Rows are points. Examples show where two turns around zero, p and q, send a point. Where does a point land after both, in the order given? Backwards means that the second turn is done in reverse. Each puzzle has new turns, and all numbers are rounded.
(in the rows, 128 means zero)

Turn p:
[122 175 127] => [112 164 155]
[118  77 117] => [127  82 102]
[157 180 122] => [126 188 133]
[116  98 124] => [126  97 118]
[128 109 149] => [149 110 131]
Turn q:
[ 82 130 148] => [133 171 154]
[140 127 130] => [128 116 128]
[191 129 136] => [132  65 126]
[127 158  95] => [151 135  91]
[100  96 130] => [ 96 154 140]
Where do these land?
q, then p: [136 136 187] => [186 118 141]
q, then p: [125 166 128] => [143 153 103]
p, then q: [153 107 101] => [120 136  87]
q, then p: [147 121 106] => [108 112 113]
p, then q backwards: [ 79 110 117] => [165  92 142]

Turn p:
[127 138 133  95] => [130  97 139 117]
[144 115  97  95] => [160 109 111  99]
[127  95 150  94] => [126  85 100 140]
[104 150 107 188] => [104 193 142 119]
[139 141 152 168] => [123 156 147 164]
Turn q:
[136 158 156  99] => [139 161  96 111]
[ 80  97 135 137] => [ 84 138 165 128]
[160 125 164 120] => [147 129 116  84]
[ 91  90 109 147] => [ 90 112 167 144]
[132 158  83 154] => [156 116 131 180]
[141 144 161 123] => [147 150 119 103]
[156 124  87 115] => [133  89 100 147]
Where do these land?
p, then q: [130 135 105 181] => [163 164 109 150]
q, then p: [121 111 159 133] => [118  95 140 126]
q, then p: [ 75 118 103 110] => [ 74 158 133 122]
p, then q: [103 142 123 143] => [118 158 124 135]
p, then q: [152 125 132 116] => [139 107 131 115]
q, then p backwards: [137  85 127 127] => [103 140 132  94]
q, then p backwards: [179 179 147  85] => [151  64  75 133]

Turn p:
[133 138 154 134 115 145 149 112] => [119  91 143 121 134 138 139 133]
[165 126 120 133 128 109 134 171] => [174 143 104 120 144 131 150 134]
[121 138 108 134 125 101 161 145] => [141 117  83 117 121 129 118 136]
[ 90 148 129 145 107 140 115 161] => [145 122 127 135  77 149 128 103]
[120  68 124  89 172 152 116 134] => [ 90 196 146  92 135 128 135 135]
[150  85 120 160 140  95 138 135] => [137 153  99 138 167 162 121 149]
[147 179 130 143 158 132 118 105] => [127 107 135 168 119  93 148 159]
[113  79  92  98 124 175 106 123] => [ 82 176 137 111 132 125 138  77]
[112 191 175 116  83 103 114  66] => [138  48 178 152 123  97  75 126]
Turn q:
[122 128  80 130 109 143 169 139] => [123 116 142 156 109 162 169 110]
[132 145 130 169 146 167 138 173] => [ 92  96 153 145 121 154 114 170]
[148  86  74 116 104  97  98  95] => [181 118 119 143 170 102 170  91]
[150 143 172 136 118 125 139 149] => [129 129 142 128 111 138  75 131]
[ 84  97 181  95 147 145 104 116] => [ 76 162  87 110 147  92 106 118]
[147 149 145 116 112 140  82 117] => [153 158 117 145 148 115 105 157]
[106 142 124 113 147 135  89 175] => [108 116 108 152 109  89 128 168]
[110 145 170 134 121 126 123  90] => [123 176 139  95 136 124 110 131]
[124 104  96 159 111  81 170 127] => [143  96 172 114 114 130 157  79]
[156 140 108 113 166 120 167  99] => [152 113 101  91 117 173 147 124]
Where do these land?
q, then p backwards: [157  63 101  87 115  99 176 126] => [126 141  86 148  41 149 131 148]
q, then p: [150 109 159 134 157 103 105 140] => [140 180 137 130 144 113 104 125]
p, then q backwards: [128 118 120 143 121 127 147 180] => [145 145 111  97 142 123 150  97]
q, then p: [130 122 110  98 161 174 126 115] => [100 143  82 123 101 123 153 116]
q, then p: [135 154 159 122 129 141  78 152] => [180 157 118 154 105 132 126 125]
p, then q: [ 96 182 167 157  85  74 126 125] => [145 100 138 171 206 106  92 114]
p, then q: [ 94 134 103 138 124 143 108 116] => [129 157 162 126 142 117 146 127]
q, then p: [138 152 124 122 143 107 127 127] => [148 131 125 113 146 120 136 110]
p, then q: [ 93 108 132 144 134 193 170  73] => [ 43 162 130 127 125 106 164  99]
p, then q: [161 138 104 135 110 118 117 127] => [148 103 134  99 140 141 139 130]
